Rows are points. A path goes straight from each point to the next, and from the last back to the first. The post is the endless flat space through its rows: a point in 2 columns, a line in 3, a plane in 4, and so on, so that a path can go around it. Count how often the path circles the post. Going back the other way cancels.
In the rows, zero is written as 128.

Post, one row:
[[130 137]]
Path (13 x 2):
[[167 165]
 [150 162]
 [192 154]
 [159  97]
 [112 108]
 [112 145]
 [ 90 146]
 [117 111]
 [147 113]
 [193 140]
 [140 152]
 [174 126]
 [153 130]]
Times around: 0

Post (3 x 4):
[[148 120  96 170]
 [138 154 151  95]
 [130 119  81 154]]
Path (21 x 4):
[[146 162 104 158]
 [114 141  85  85]
 [189 121 172 137]
 [139 134 157 143]
 [103 138 131 161]
 [122  80 113 134]
 [169 121  99 125]
 [174 147 114 142]
 [162 131 101 209]
 [ 99 112 104 188]
 [166 113 198 146]
 [155 109  97 123]
 [126 144  78 112]
 [146 177 123 162]
 [117 136 133 175]
 [124 122 129 109]
 [148 108  90  96]
 [176 130  61 140]
 [130 120 107 122]
 [105  98 110 151]
 [116 141 112 160]]
Times around: 1

Post (7 x 8):
[[162 147  61 105 149 149 136 191]
 [146 121  48 111 139 160  88 156]
 [120 127 115 133 120 115 167  94]
 [115 104 140 124  94 123 156 145]
 [128 119 121 176 121 124 151 140]
 [144 107 162 141 127  90 148 119]
 [152 131  85 104 169 193 123 168]]
Path (25 x 8):
[[145 135  84 150 163 164 165 109]
 [131 131  90  83 150 167 173 141]
 [127 100 123 147 159  82 117 153]
 [142 102  39  99 163 137 133 155]
 [164  97  62 155 104 100 157 153]
 [136 118 100 118  91 134 144 166]
 [164 165 126 137 126 111 122 193]
 [156 147 125 131 160  85 120 155]
 [119 105 127 117 198 163 153 144]
 [119 122  31 124 125 133 170 153]
 [166 103 102  93 129 156 140 140]
 [199 157 122 120 118 129 153 184]
 [158 133  94 119 125 111  79 118]
 [125 125 104 120 106 147 156 107]
 [159  74 112 144  96 111 141 154]
 [146 110 110 114 166 141 157 189]
 [106 121  93 111 136 144 131 171]
 [114 157 152 141 120  92 163 136]
 [176 130 136 109 157 147 106 126]
 [150 136 103 114 139 158 181 141]
 [110  74 111 124 112 178 125 141]
 [ 96  73 120 103 123 161 116 182]
 [113 121  78 109 118 117 100 136]
 [112 104 123 143  66 133  72 187]
 [157 119 148 160 129 123 147 120]]
Times around: 1

Post, 11 rows:
[[138 137 149  78 168 160 163 171 171 126  78 119]
 [ 83 140 105 178 152 129 121 124 116  86 164  92]
 [127 134 114  67 120 125 163 175 156 157  80 154]
 [ 94 131 178 171 111 145 126 123 123  98 185 106]
 [118  96 151 143 132 153  68 176  84 105 157 128]
 [121 134 146 134 149 173 149 175 152 150  99 153]
 [ 74 147 141 175 128 118  94 104 156  71 144 123]
 [128  83 123 137 114 185 110 141 120  98 131 126]
 [ 90 150 201 145 146 111 186  72 120 141  62 141]
 [103 131 132 129 162 150 108 107 130 124 167 137]
 [127 135 149  97 133 166 128 157 153 185  65 110]]
Path:
[[ 84  96 134 123 137 175  95 164 128 114 104  88]
 [109 107 139  98 168 109 135 139 141 104 130  85]
 [148 142 210 149 109 110 140 126 145 121 103 120]
 [125 138 149 149  96 171 109  76 137 103  82 100]
 [121 121 141  86 146 153  95 154  85 121  89 120]
 [ 69 127 118  84 167 117 139 163 121 110  84 121]
 [105 130 136 108 138 131 173 128 167 105 104 121]
 [117 132 133 114 138 112 124 125 158 118  93 153]
 [164 136 149 129 115 194 111 138 175 105 133 106]
 [ 97 134  90 119 146 118  89 122  68 137  94 151]
 [ 75 148 126 121 140 183 164 163 134 144 102 110]
 [ 88 139  87 141 140 152 118 163  98 131  58  97]]
Times around: 2

Post, 17 rows:
[[146  65 135 107 147 141 147 113 124 148 146  67 149 136  70 181 129 121]
 [151 205 130 119 133 153 159 107  98 160 126  76 122 141 205 156 141 156]
 [ 89 135 153 123  84 160 149 154 168 138 181 146 148 114 169 177 149 140]
 [129 168 126 144 147 102 133 101 163 147 124 166 106 141 142 174 100 172]
 [141  86 121 131 127 130 114 152 148 163 109 150  78 145 132  90 159 123]
 [142  70 135 153 139 155 137 113 155 132  86 149 156 118 165 137  77 188]
 [142 111 164 107 125 112  99 141 157 155 114  88 143 143 140 137 212 146]
 [121 125 140 148 137  92 111  65 122 167 141 176 165 160 119 116 129 138]
 [ 84  90 134 107 149 105 128 149 106 136 146 160 161 102 128 132 127 145]
 [198 131 131 183  83 160 114 141 134 181 170 125 106 128  92 156  92 139]
 [172 145 159 128  82 117 128 117 144 108 126 121  73 134 102 160 115 145]
 [146 109  98 112 108 150 121 130 129 163 127  90 119 158 121 140 134 186]
 [145 129 110 146 156 152 171  80 133 140 154  80 139 110 160 130  97 192]
 [182 151 131 107  96 139  81 102 145 148 150 107 102 123  98 161 194  94]
 [ 66 123 132 160 107 114 155 130 104 145 125 180 150 101 163 164 160 154]
 [104 114 124 159 129 121  97 148  99 105  94 139 141 135  78 119 145 106]
 [138 105 120 107 135 112 149 106 147 147  96  55 206 114 138 136 120 148]]
Path, 29 rows:
[[154 151 144 128 115 165 145 131 133 145 173 132 152 155 138 148 158 166]
 [161 120 116  95 129 151 128 119 107 171 173  80 131 140 146 143 158 141]
 [139 115 112 130 115  62  62  75 137 116 151 140 115  90  97 103 106 162]
 [113 113 124 132  79 141 139 138 170 128 134 100 142  69 101 184 115 154]
 [108 124 118 105  83 183 143 122 127 153 134 121 116 159 128 162 144 186]
 [182 134 160 152 105 169 145 146 165 153 115 133 144 128 186 131 114 142]
 [101 155 142 141 151 108 119 137 130 147 180 172 131 189 149 148 167  92]
 [134  87 121 168 118 121 155  85 122 166 153 138  53 130 151 151 142 142]
 [129 156 104 228 104 144 110 133 121 137 158 132  56 133  98 162 164 114]
 [140 159 108  92 144 123 114 130 118 151 154 145 108 148 143 208 157 184]
 [127 116 161 140 148 123 139 158 138 142 109 181 123 146 127 133 165 128]
 [150 138 139 149 124 157 146 124 196 171 106 131 111 100 181 138 157 161]
 [130 116 137 114  53 140 102 127 170 177 132 114 123 133 133 146 131 164]
 [121 106 127 174 115 106 120 138  71 164 188 105  90 142 102 128 145 141]
 [150 152  68 128 150 118 142 109 132 133 106 122 117 176 129 170 116 171]
 [151 141 137 191  60 138 143 124  42 154 163 138 151 110  85 179 136 152]
 [ 76 116 102 139 115 141 145 115 156 121 130 130 112 154  90 147 138 199]
 [128  88 142 119 141 156 168 103 162 184 138  81 178  98 167 134  99 161]
 [193 118 164 153 113 124 197 106 168 149 151 146 136  78 116  93  67 116]
 [176 104 133 155 170 145 162 136  87 165 103 154 136 129 146 142 136 121]
 [105  94 107 138 106 109 108 146 117 160 197 134 134 141 111 148 159 152]
 [154 103  90 143 161 164 130 130  94 176 121  65 129 114 146 152 129 185]
 [100 170 104 114 138 138 129 114 126 188 165 107 121 148  96 130 124 127]
 [148 114 142 117 152  99 174 153 177 159  99 109 168 129  67 148  71 142]
 [157 162 126 135 148  88 164 143  93 163 112 127 100 137 126 101 103  93]
 [183  61 135 155 145 123  91  87 186 138  80 115 190 143 137 130 111 132]
 [134 130 142 142 119 161 137  96 177 174 174 136 154  78 194 170 146 113]
 [ 76 123 173 125 132 119 148 129 123 156 150 116 126 122 123 138 156 105]
 [ 94 130 132  96 114 144 171 148 187 130 139 134 143 155 146 141  79 178]]
Times around: 2

Post (17 x 18):
[[152 185 104 138 163  76 125 112 130 169 179 141 113  83 124 103 121 126]
 [ 53 182 156 110 145  91  77 123 117 164 152 151  91 120 125 141 146 125]
 [122 116 142 108 148 111 125 159  81 158 167 143 116  74 156 121 131  98]
 [131  75 156  88 109 198 102 139 146 117 135  84 141  96 164 168 111  98]
 [151 122 119  98 168 169 117  90 140 151 151 128 139  80 158 121 149 109]
 [131 132 148 120 184 117 148 163 158 111 136 132 108 109 174 155 174 150]
 [118 141 102 119 119 139 109 123 134 100 101 139 135 145 151 206 128  98]
 [118 165 125 117 111 115 102 129  82 144 129 115 122 134 189 121 141 128]
 [155 125 150 129 145  64 136 122 125 147 138 146 145 136 157 106 152 147]
 [ 84 148 195 128 106 128 122 116  93 142 131 150 118 100  74  88 100  85]
 [149 115  84  85 105 146 122 130 115 144  97 108 151 101 126 114 107 138]
 [ 62 147 127 136 162 111 165 104 118 111 114 135 127 100 152 160 134 206]
 [156 128 126 191 139 123 116  48 105 145 114  98 117 171 115 151 148  96]
 [118 116 159 176 137 148 120 109  85 112 137 132 139 132 124 113 143 174]
 [109  87 101 101 168 148 166 107 129  78 165 117 106  64 158 135 137 119]
 [169 129 126 130 119 126 153 109 116 112 133 117 128  80 114 157 164 157]
 [162 129 142 108 166 128 104  86 124  92  73 118 156 140  98 192 114 111]]
Path, 31 rows:
[[132 146 101 100 217 129 122  81  77 106 135 143 148 115  96 136 167 141]
 [157 163 148 120 116 122 149 102 177 162 137  76 106  98 134 126 162 100]
 [100 118  84 123 181 117 105 125 112 116  88 126 146 129 205 180 150 108]
 [125 151 150 154 105 146 149  98 150 167  96  75 119  66  73 148 122  86]
 [147 132 126 104 139 117  97 125 113 146 114 108 121  92 192 174 131  47]
 [131 148 192 141 136 152  95 160  99  75 130 116 124  96 129 143 117 193]
 [123 134 136 116 163  98 138 108  67 164 139 152  82 110 212 137 165  62]
 [175 149 161  99 137  73  77  90 132 191 161 120 110 134 155  97 128  69]
 [122 168 152 141 183  95 114 127  86  94 136 136  96 155 129 134 114 103]
 [165 116 155  85 200 142  96 105 143 134 117 117 155 118 136 101  67 145]
 [ 90 127 115 157 156  87 158  90 101 118 170 112  66  96 129 130 153 168]
 [156 135 133  71 151 146 126 139  61 131 125 106  83 106 127 129 182 132]
 [152  82 104  84 148 131 121 104 111 125 149 134 122  92 118 172 175  87]
 [ 81 151 162 121 162 126 129 114 101 120 171 113 148  87 127 124 122 132]
 [135 131 137 146  94  77 116 120  93 168 163 134 133 107  74 120 103 145]
 [153 151 167 175 133 104 120 150 114 141 131 159 128 209 140 132 115 124]
 [108 146 115 152 141 128 165  92 127 107 157 154 131 139 118 123 186 133]
 [124 160 140 136  89 158 109 119 163 147 129 132 161 118 114  84 172 118]
 [157 126 128 154 186 117 122  87  88 109 119 154 128 112 144 110 180  95]
 [168 106 170  92 150 118  83 133 112 178  94 138 120  97 104 117  97  83]
 [135 134 139 132 157 140  51 130 138 174 143 134  95 166 180 126 131 111]
 [162 133  64  95 136 148 120 138 152 122  94 121 144 115 197 133 155 170]
 [160  82 126 120 110 161 154 112 162 148  88 110 125  61 106 133 168  85]
 [158 111 133 137 110  85 151 131  67 127 114 159 124 124 122  90 149 119]
 [127 166  99 106 140 105  82  93 113 112 152  99  78 149 136 149  94 143]
 [ 64 125 123 148 124 155 153  98  97 112 156 110  99 113 175 136 149 142]
 [ 73 109 156 127 136  95  84  91  94 125 141 111 124 172 130 113 148 110]
 [169 110 111 119 116 145  60 110 141 155 156 106 163 113 151 116 130  89]
 [114 149  91 160 153 136 148  77  49 136 123 142  94  73 149 123 176 149]
 [113  83 209  85  89 143 127 138 131  95 109 131 109 106 141 151 136 120]
 [112 173 124 116 147 160 163 117 110 171 151 169 133  73 169  86  98 162]]
Times around: 3

Post, 17 rows:
[[106 147  98 119 129 114 127 119 139 151 117 170 108  71 115 117 175 134]
 [100 166  97  96 162 146 109  78 142 157 116 137 101  85 109 134 105 173]
 [139 132  99 133  94 144  98  89 140 145 158 154 130 121 138 142 140 113]
 [147 176 148 152 155  51 118 130 132 115  13 172 135 110 105 132 133 135]
 [120 121 129  98 111  92  94 125 145 153 129 147 126 163 158  77 103 162]
 [134 110 114 152 102 142 119 114 109 162 105  92 150 148 148 120 124 113]
 [119 145 120 124 119 128  75 142  79 121 148 127 156  96 142 149 140 151]
 [178 164 113 130 123 117 140 136 124 136 141 113 167 120 116 120  99 112]
 [148 103 110 135  58 144 101 132  70 138 134 130 117 105 138 165 102  93]
 [117 140 158 117 121 101 138  91 121 135 124 161 134 121  90  99 142 161]
 [132 150 104 116 115 104  93 143 135 143 119 112 147 116 102 153 109 132]
 [169 108 108 134 140 120 105 116 101 145 147 152 142 131 127 129 116 135]
 [144 123 128 111 108 144 112 139 150 174 151 113 146  93 152 128 109 131]
 [120 153 107 104 172 135  90 120 105 117 140 152 100 136 115 160 163  80]
 [109 119 116 141 122 138 130 149 154 150 158 155 121 129 159 156  50 113]
 [126  71 143  97 130 120 195  95 178  76 213 129 130 126 151 103  51 151]
 [139 125 115 153 121 124  87 112 111 141 172 102 137 104 144  98 142 141]]
Path, 32 rows:
[[155 161 124 105 115 113  63 139 131 175 178 123 142 108 164 151 126 109]
 [126 155 173 102 115  96 117 134  98 110 127  94 151 107 109 132  82 141]
 [132 142 126 149 158  81 104 166 105 143 102 148 157 137 125  96 121 100]
 [135  91  95 131  97 134  66 159 117 144 135 122 151  95 148 161 155 128]
 [141 152  91  90  89 105 144 140 199 146 106 165 126 137 107 133 108 150]
 [165 147 118 128 140 140 161  97 115 135 186 128 147 126 114 129  98 145]
 [ 96 130 126 123 111  45  86  78 177 111 114 162  84 191 154 133  77 132]
 [140 100 104 160 203 113 119 165  98 191 134  93 176  96 162  85  76 158]
 [104 143 144  88 159  96  94  93  52  85 108 141 104  97  81 111 144 167]
 [137 122 147 161 154  76 142 105 187 144 129 116 149 165 151  96  89 109]
 [156 132  69 175 153 139 135 130 125 141  87 117 118 124 125 212 109  45]
 [143 120 135 120  89 110 146 147 149 147 116 107 115 107 122 113 145 132]
 [113 134 130 110 110 116  95 144 188 115 194 169 157 145 186  95 137 150]
 [133 184 127 118 141 118  83 111 106  86 130 142 140 122 116 149 144 110]
 [ 76 104 165  91  81  87  75 117 147 106 135 138 119 112 187  77 156 145]
 [125 176 114  77 182  56  94 115  91 111 163 161 141 118 104 104 111 197]
 [191 121 122 103 138 124 171  77 129 125 119 133 105 104  88 137  90 117]
 [153 139  82  83 164 119 138 110 128 155 121 175  88 105  68 116 135 162]
 [ 74 116 129 129 108 118 131 157 154 123 103 171 123 149 114 145 110 125]
 [ 67 157  80 109 128 179  52  77 114 115 153 188 104 101 158 159 140 135]
 [137  79  92 143 116 185 122 162 133 191 192 130 129  31 185 160 163  64]
 [113 143  90 149 109  80 125 134 176 194 130 160  98 152 181  94  85 121]
 [154 152 121 118 101 131 136 114 150 119 143 124 141 113  90 191 101  95]
 [131 149  87 108 114 113  54 164 123 131 157 167 113 132 127 146 148 107]
 [ 87 128 104 152 101 110  77 182 157 120 114 149 112  89 133 138 164  78]
 [104 182 151 130 143 104 110 147  74 128  87 135 130  70  90 152  71 138]
 [158 112  86 105  79 111  92 131 126 129 173 159 121  91 146 135 177  83]
 [113 124 146 118 100 128  94 143 110 155 157 107 132 120 147 165 117 143]
 [108 141  82 136  70 133 114 118 155 153 180 202 109 156 148 131  99 114]
 [186 105 136 118 135 130  98 138 127 140 127 154 126 103 154 115 174  99]
 [144  96 122 120 147 158 139  96 152 138 190 143 124  89 121 106 116 112]
 [141 116 112 167 139 124 101  49 103  84 143 128 163 182 159 142 142  69]]
Times around: 3

Post:
[[ 92 164 127 140 107 158 107 154 160 137 136  77 121 158 123 148 110 121]
 [132 129 128 123 111 108 160 144 134 128 141 144 120 141 197 115 155 159]
 [139 158 141 103 134 108 126  82 138 132 156  83  91 111 126 100  86  94]
 [146 121 169 150 127 108 177 140 138 142  82 136 118 106 114 103 167  85]
 [ 99 187 114  79 134 151 126 139 129 107 159 162 121 111 146 118 153 149]
 [ 94 115 110 118 117  95 162 150 154 196 121  86 160 162 143 162 121 106]
 [169 107 166  97 140 152 125 133  94 122 125 129 123 133 150 146  81 142]
 [143 155 112 150 135 126 134 143 119 114 128 131 119 124 120 127 122  95]
 [120 127 102 102 102 139 113  99  85 145 136 149 133 127 133 130 119 133]
 [131 149 136 118 125 100 173 112 145 133 117 127  99 137 103 153 116 131]
 [115  90 135 107 138  47 100  87 111 105  78 118 103 147  82 156 118 169]
 [113 171 107  98 122 129 146 117 136 126 119  83  96 137 137 125 103  85]
 [159 149 133 129 126 128  91 134 111 132 110 140 134 143 130 164 118 121]
 [130 120 105  98 132 113 135  95 131 144 128 134 136 149 118 109 132 136]
 [142 144 120 128 152 124 122  86 126 124 129 128 109  97 129 120  92 149]
 [102 141 128 103 117 105 110  97 155 108 122 124  99 128 112 124  85 133]
 [146 130 115 102  97 111 159 170 131 118  90 155 129  94  75 112 190 115]]
Path (26 x 18):
[[159  89 138  92 151 128 146 128 125 164 128 133 117 118 136 107  92 121]
 [111 121 147  88  99 120 149 138  87 118 124 141  97 149 167 135 137 117]
 [140 152  91 102 144  93 167 124 102 139  84  99 109 129 150 103 158  87]
 [129 135 156 105 129 108 208 150 131 137 118 163 134 101 163 116 148 127]
 [127 216 107  90  87 144 178 163 149 104 122 139 118 117 130 162 159 122]
 [150 150 149  98 170 118 135  96 136 138 144 105 104 124 134 115 166 120]
 [149  95 167  40 140  74 163 174 101 125  98 175  95 130 144 186  98 138]
 [155 173 188 133 181 139 146 126 129 152 142  85 108 143 165 151  82 108]
 [151 166  94  63  92 118 189 123 138 143 139 155 128 131 151 125 122 120]
 [155 138 177  44 142 129 163 155 115  97 111  97 120 150 117 163 103 103]
 [112 110  97  83 128 104 195 147 159 127 100 108 119 137 106 150 134 114]
 [145 167  78 143 143 100  87 101 119 165 165 125 121 150 161 139 114 126]
 [134 146  91 164 100 114 138 112 141 171 118  97 129 133  90 131 135 130]
 [139 213 114 115 136 188 167 191  95  81 120 126 114 170 152 181 139 123]
 [133 122 116 110 126 127 220 121 127 112 150 134 124 164 159 111 134 121]
 [119 126 105 117  81 123 152 131 133 163 112 141 106 151 104 182 149 120]
 [153 198 126 163 167 106 115 120 102 167 158 126 123 102 121 161 121  70]
 [160 173 129  92 121 138 145 128 126 172 107  98 128 161 100 125 108  76]
 [ 48 193   7 144  83 126 132 119 144 126 154 150 164 139 112 136 169 172]
 [144 151 149 169 138 143 110 143 118 130 115 127 137 101 182 130 135 112]
 [136 116 144  81  97 102 147  74 141 169 143  95  96 123 130 169  67 155]
 [149 133 121 131 145  98 134 157 133 135 158 164 116  84 164 102 128 168]
 [ 73 127 154  63  89  68 160  81 101 163 122 128 104 135  81 156  72 106]
 [136  91  96 124 145 121 168 151  79  97  68 141 138 100 158 134 113 166]
 [114 120 103 105 130 113 144 123 103  91  99  95  98 142 147 150  94 125]
 [145 198 157 124 141 115 173 145 151 110 125 156  86 107  90 137 127  38]]
Times around: 5

Post:
[[148 170 155  99 130  85  80 116 131 140 109 153 149 115 121 154 135 114]
 [ 96  95 138 142 134 150 141  93 116 116 153 142 125 120  90 138 102 178]
 [106 129 155 140 126 128 134  91 163  99  88 119 138 151 129 110  99 147]
 [146 148 127 119  91 141 105  56 180 129 104 123 144 127 112 140 108 125]
 [ 96  98 170 127 108 123 131 170 119 126 155  89 127 149 107 123 121 154]
 [ 93  66 131 124 118 112 150 127 143 110 121 124 124 138 119 107 154 162]
 [138 137 155  97 158 117 110 128 110 172 116 135 149 137 105 128 169  43]
 [140 109 141 117 138 139 139 185  84 161 169 145 122 146 159 116 158 126]
 [113 184 108 126 108 118 119 106 166 132 112 161 187 120 109 122  76 117]
 [153 162 109 109 106 110 117 113 108 138  80 156 134 131  82 136 119 103]
 [ 84  91 124 113 130 130 141 107 144 137 112 120 116 133 127 140  85 155]
 [124  71 165 137 101 143  95 168  84 119 144 167 128 122 127 114 154 120]
 [136  93 117 197 111 128 109 172  87 144 162 141 133 114 136 140 154 116]
 [161 164  97  99 147 110  88 125 127 124  99 113 191 142 123 127 108 117]
 [ 69 139 124 136 127 152 124 107 184  89 111 132 125 143  97 155 101 161]
 [170 111 117 144 117 105 131 164  91 111 167 180 127  98 116 148 125  79]
 [ 97 142 119 141 123 149 127 110 178  91 100 110 121  86 101  99  98 164]]
Path, 26 rows:
[[ 83 163 122 137 167 140 158 124 113 151 104 154 106 119  94 115 121  87]
 [112 121 141 141 160 136 104 120 125 120 112 158 118 164 143 123 109 158]
 [128 173 138  98 178 133 133 138 139 135  84 143 149 184  71 113 154  87]
 [136 178 164 151 146 135 123 136 182  73  84 132 136  91 118  89 149  83]
 [ 88 128 145  86 110 133 177 143 122 139 140 182 133 167  73 139 147  72]
 [147  66 117 168  98  79  72 137  86  90 149 167 129  59 119 134 184 129]
 [177 154 140 167  50  82  75 132 121 120 147 152 136  69 126 116 106 184]
 [146  74 109 168 160 111 170 115 111 146 156 164 137 132 140 149  51 160]
 [ 93 124 171 135  39 138  96 118 149 144 113 142 121 134  74 177 184 170]
 [138 103 110  75 148 103 131 143 105 167 124 121 181 144 137 174 106 129]
 [153  78 174 121 121 105  99 120 100 142 171 147 142 174 177 162 201 129]
 [133 112 110 118 160 121 107 112 106 116 152 125 182 138 116  85 119 127]
 [109  68  90 156 112 118 108 111 142 112 110 166 106 138 108 136 147 145]
 [102 114 207  96 139 140  84 171 131 165 158 152 125 132 101 165 130 129]
 [ 98 122 138 135 110 145 141 140 174 103 148 140 152 138 137 159 109 153]
 [162  99  65  69 175 114 110 155  84 167 120  86 204 105 143 117  70  93]
 [ 96 148 213 136 132 144 100 129 149 162 121 117 149 137 136 114 107 121]
 [123 118 137 114  69 137 131 132 138 114 109 145 112 110 109 141 162 141]
 [ 55 118 158  96  76  85 180 112 141 167 105 170 112 185 181 138 141 115]
 [ 92 171 130 128 153 157 105 161 140 134 168 149 146  90 130  96  80  85]
 [148 153  70  87 183  82 180 138 151 156  93 104 127 104 109  70 105 110]
 [174 109 145 140 125 116 134 111 110 186  90  90 146 146 126  87 181  97]
 [143 107 130 184  65 111 110  63 113 168  60 109  99  83 147 149 134 142]
 [124 153 155 175  65 102  81 127 137  90 135 175 178  85  95 108 150 133]
 [161 115  83 146 109 172 117 132 105 155 132 108 121 135 136  72 157  72]
 [121 130  76 100 184 112 137 137 106 119 155 127 130 123 120 117  73 106]]
Times around: 4
